Each row is a point. To make a cloud, some directions were put in groups of two or more. Within a group, all points are equally far from the middle, so they leave a hole (a ring in 2 directions, a hollow ball in 3). The other directions are filled evenly. Then the cloud was stretched, turned, moved and blurred a little. How many holes are there, and how many directions does each take, smallest first?
In the rows, 128 means zero.

Cloud:
[[143 107]
 [148 113]
 [168 152]
 [100 116]
 [138 114]
 [ 69 160]
 [167 126]
 [ 68 162]
 [142 129]
 [116 126]
 [ 86 167]
 [134 163]
 [ 96 150]
 [132 172]
 [100 109]]
Holes: 0

Cloud, 22 rows:
[[165  98 131]
 [135  75  77]
 [ 86 127 123]
 [140 166  86]
 [103 157 100]
 [133  89 111]
 [152  68  99]
 [ 92 145 120]
 [166 124  86]
 [116 167 142]
 [ 91 112 154]
 [163 106  79]
 [160 130 126]
 [138 153 166]
 [ 92 122 114]
 [151 151 157]
 [159 103 124]
 [123 130  85]
 [104 154 127]
 [177 132 138]
 [107 170 102]
 [121 129  76]]
Holes: 0

Cloud (27 x 4):
[[118 152 126  92]
 [117 159 179 150]
 [131 160 143 120]
 [126 109 124 159]
 [ 93  86 129 128]
 [146 129 144 169]
 [158  90  98 148]
 [121 115  99 153]
 [104 104 109 148]
 [117 133 182  92]
 [126 111 191  98]
 [175  87 136 159]
 [133  94 134  93]
 [105  85 173 131]
 [107 132 160 166]
 [149  88 118  96]
 [129 154 155 105]
 [129  84 182 125]
 [181 152 123 112]
 [168  78 115 130]
 [182  86 154 113]
 [136  81  86 120]
 [151 118  95  75]
 [131 105  84 148]
 [113  91 131  92]
 [120 138 130  81]
 [138  86 168 114]]
Holes: 1 (2)
